Each row is a point. The window is the flat piece filled in between its corners: a triangle in 3 columns, a solid with four corners in 4, and so on. A path goes straight from each point to the next, and from the last back to the first. After which points does the path pass through the window?
In the rows, zero is written as 128.

Window (3 x 3)
[[151 142 142]
 [ 61 115  98]
 [154 183 160]]
Path:
(1): [132 185 100]
(2): [112 154 152]
(3): [150 145 206]
(4): [188 181 110]
(5): [158 150 121]
(6): [140 141 161]
(7): [108 153 174]
(8): [120 179  94]
Through the window after points: 5

Window (6 x 6)
[[186 125 149  35 201 110]
 [197 118 139 149  76 117]
 [156  90 108 131  90 107]
 [112 109 192 144 158 107]
 [ 58 214 106 145 210 135]
 [153 109 129 171 157 115]]
Path:
(1): [153 123 134 159 148  54]
(2): [150 108 143 155 143 150]
(3): [125 134 146 132 180 159]
(4): [124 166 138 154 186  49]
(5): [107 204 112 127 195  82]
(6): [ 76 159 126 126 198 185]
(7): [143  79 130 133 112 189]
(8): [152 122 107 137 115  63]
(9): [154 115 121 148 101  53]
(10): [153  86 108 115 108 166]
(11): [132 115 135 127 166 187]
(12): [124 126 130 125 163  74]
(13): [127 142 129 170 124  80]
(14): [123 115 145 161 133 185]
(15): [147 105 151 139 121 145]
(16): [155 115 141 137 116  78]
Through the window after points: 1, 5, 7, 9, 15

Window (9 x 9)
[[129 148 108  61 184 165  74 154 164]
 [ 92  68 132 138 103 153 186  41 171]
 [210 115 106 172 178 116 112  69 120]
 [167 107 177 126 151 101 108  56 126]
 [142 166 111  87 148 112 133 124 132]
 [165 115 124  33 200 133 114 192 128]
 [181 142 172 148 249 103 130 106 117]
 [182 162 153  93 178 174 106 217 140]
 [ 62  72 107 136  89 119 129 113 167]]
Path:
(1): [117 164 125  94 173 138 118 115  82]
(2): [177 124 119 101 152 108 132 133 210]
(3): [198 127 110 142 174  94 123  98 171]
(4): [173 122 120 140 173 140 110  92 103]
(5): [107  99 108  91 131 160 108 119  99]
(6): [124 106 119  82 122 109 124 157 205]
(7): [150 115 144 125 144 112 128  94 199]
(8): [123 131 122 129 151 144 113  94 107]
(9): [115 112 128 124 166 170 126 139  88]
(10): [159 125 129 104 147 140 140 135 187]
(11): [150 123 116  81 143 122 117 141 174]
(12): [122 127 102  81 135 153 122 131  98]
Through the window after points: 1, 3

Window (12 x 12)
[[146 128 157 116 148  38  91 131 125 103 142 104]
 [170 107 127  66 135 162  62  77  36  64  79 134]
 [162 234  96 123 101  99 101 131 144 117 168 156]
 [181  89 127 129 150 205  76 153 170  79  97 116]
 [132  80 205 113 199 165 174 124 158 135  91  94]
 [ 66 152 155 214 171 211  59 180  89 125  62 140]
 [ 97 143  87 123 127 162  70 134 146  71  42  98]
 [168 168 123 102 188 129 108 187 167  93 123  92]
 [ 51 159  99  88  86 109  57 139  70 113 143 127]
 [142 106 119 140 178  79 100  83  62 109 192  82]
 [179 123 140 116 100 108 188 124  45 103 162 132]
 [170  71  98 102 140 115 108 128 110 173 109  66]]
Path:
(1): [138 129 118 110 156 102 114 133 105 115 126 132]
(2): [149 121 114 111 161 142 103 122 108  99 102 134]
(3): [163 147 176 140 110 144  79 133  83 112 118  76]
(4): [136 107 165 107 148 151 122 121 131 133 107  55]
(5): [156  84 113 122 181 119 134 141 124 133  98 154]
(6): [145 105 110 130 168 125 110 145 110  95 117 171]
(7): [163 153 169 104 114 131  70 119 149 107 121  40]
(8): [129 145 142 148 129 178  77 149 114  95 107  92]
(9): [ 81 107  93 130 186 140  80 137 101 119  44 188]
(10): [119  74 102 121 168 114 103 119  92 106  85 141]
(11): [145 149 170 123 117 159 118 148  99  95 140  54]
(12): [145 124 147 132 133 151  93 144 112 113 111  70]
(13): [123  66 108 120 186 152 104 134 115 130  84 151]
(14): [108  77  93 131 189 141  72 162 139  88  77 189]
(15): [131 143 142 151 137 185  85 145 118 106  92  93]
(16): [123 143 148 135 133 117  93 127  85 105 143  68]
Through the window after points: 4, 6, 8, 14

Window (14 x 14)
[[151 101 112 162 164 124 128 126 166  95  99 102 149 134]
 [142 159 101 113 152  75 112 140 108  99  82 118 124 110]
 [114 108 132 144 208 135 124 108  94 117 110 159 159  94]
 [126 172  99 177 183 133 124 108 136  79 165 121  99 122]
 [ 97  95 192  86 112  86 198 216  90 210 114 156 121 146]
 [145 110  73 102 148 124 114  44 173  96 155 192 124 167]
 [171 131 113 123 144 148 121 103  79  99 113  79 111 160]
 [ 84 114 109 156 125 115  75  77 130 108 136 112  93 138]
 [169 108 152 161 107 107  95 112 109  94 163 161 126 132]
 [167 112 197  72  97 124  77 218 110 244 159 145 141 171]
 [190 142 117 155 142  92 112  69 121 166 136 101 137 141]
 [ 97 151 218 146 153 170 134  91 164 122  90 230 140 119]
 [124 111 249  77 155  75 122 186 105 165 146 108 123 148]
 [ 70 136 166  83 105 136 167 122 144 141 140 191 211 134]]
Path:
(1): [129 115 161  99 114 120 144 125 134 145 143 137 151 111]
(2): [142 119 154 121 142 153 140 105 131 143 140 118 129  48]
(3): [143 116 113 155 156 103 116 138 136  92  99 123 138 205]
(4): [121 134 156 135 142 107 140 141 100 134 113 149 141 154]
(5): [109  85 150  91 140 114 145 125 139 141 137 136 111  88]
(6): [118 119 149 116 141 131 144 109 140 126 122 141 130 110]
(7): [113 137 137 164 144  90 106 123 108  97 129 161 152 176]
(8): [111 131 147 133 146 122 119 119 117 130 123 158 161 157]
(9): [108 122 149  77 100 133 171 101 172 123 143 146 131  59]
(10): [140 114 162 103 138 140 120 150 130 149 143 137 124  98]
(11): [124 132 153 124 139 109 106 139 112 140 122 156 142 180]
(12): [121 151 146 132 150 124 112 128 103 127 135 125 134 170]
(13): [155 120 137 121 127 119 125 124 141 121 133 137 114 117]
(14): [168 111 149 107 135 126 139 142 113 144 123  94  81  58]
(15): [118 153 133 119 156  76 106 135 113 109 103 142 156 172]
(16): [107 146 140 133 148 109 137 119 113 155 117 169 165 174]
Through the window after points: 2, 8, 14, 16

Window (14 x 14)
[[137 108 115  87 153 207  88 116 114 126 131 166 133  91]
 [172 131 140 143 114 168 118  90  87 121 108 180 126 122]
 [201 132  46 163 248   7  99 178  72  88 118  61 158  71]
 [107 147 168  98 140 146 102 102 108 137  88 131 112  46]
 [117 174 122 109 103 132 152 138 126 155  61 172 145 140]
 [150 137  61 151 165  87 242 100 153 123 146 187  89 135]
 [136 167 117 173 127 170 120 128 138  88 123 131 131 147]
 [123 119 133 109 107 139  89  92 105 107 154 148 154 145]
 [145  65 120 126  69 171 102 112 129 110 116 138 143 106]
 [191 162 109 122 141 149 118 105 143 112 115  99  94 172]
 [151  54 186 110 129 165 105 119 132  98 118 150 190 110]
 [109  97 129 143 133 159  97  97 114 120  77 147 129 162]
 [125  88 172 130 125 128 100 168 108 162 120 154 129 104]
 [144 114 148 110 126 135  57 129 139  92  97 174 122 100]]
Path:
(1): [144 106 131 104 117 152 129 135  95 107 116 119 120 118]
(2): [141 135 137 143 145 150  59 102 136 125  96 154 156 127]
(3): [135 102 128 133 135 187  59  71 139 169 106 174 182 141]
(4): [156 106 129 113 111 146 145 150 108  71 126 127 105  92]
(5): [144  96 119 105 156 146 108 132 100  83 113 132 134 130]
(6): [157 128 133 144 133 114 105 113 123 132 122 136 155 110]
(7): [134 123 122 132 118 121  71  99 158 151 122 150 146  97]
(8): [150  83 151 118 127 184 160 150  69  62  98 131 125 122]
Through the window after points: 3, 5, 7

Window (14 x 14)
[[162  55  79  87 134 111  96 157 112 110 156 160 130 120]
 [111  65 100 213 177 129 184 157 163  67  93 153  71 146]
 [178 154 104 180 124 104 128  69 103 113 101 131 110 118]
 [ 74 170 130 104 144 147 136  72 157  71 143 217 118  91]
 [151 140  45  55 123 113 190 148 159 108 117 130 147  93]
 [ 69 114 118 202  83 180 140 170 154 180  78  94 107 140]
 [132 139 143  93  64 168 155 155 163  68 146  79 188  99]
 [ 94 167 147 192 113 123 139  28 136 190 154  86  72 157]
 [ 32  95  99 138  95 149  85 116 107  87 169  91 107 111]
 [173 166 124 138 128  53 174 182 133  57 160 117 155  91]
 [ 96 178 140 109  76 144 119  96 160  89 156 117  56  88]
 [140 137  54 159 164 169  96 148 110 145 216  68 144 130]
 [132 140 116 189  68  74 118  85 209 134  89 101  97 124]
 [161 128  48 195 116  80 174 114 121  91 218 158  86 121]]
Path:
(1): [118 157  87 148 108 120 122 126 131  89 138 131 134 168]
(2): [143 102 108 141 126 112 162 117 141 120 141 112 118  63]
(3): [120 110 107 171 121 110 152  89 145 148 144 114  95  59]
(4): [110 183 132 153  96 149 126 106 136 104 137 110 102 206]
(5): [107 185 104 121  84 123 118 115 123  96 150 136 124 172]
(6): [127 119 118 148 109 125 141  94 149 127 163  96 110  62]
(7): [150 101 141 174 135 118 167 105 160 134 126 119 107  51]
(8): [144 148  98 160 114 110 150 134 149 103 124 130 111 146]
(9): [ 73 188 115 125 106 107 137 105 155  74 119 141 105 202]
(10): [141 122 104 154 127 149 151 108 150 135 148 125 121  41]
(11): [115  97 132 153 135 132 163 117 147 125 108 118 114  35]
(12): [110 168  92 126 101 138 118 139 152  83 140 125 116 204]
Through the window after points: 3
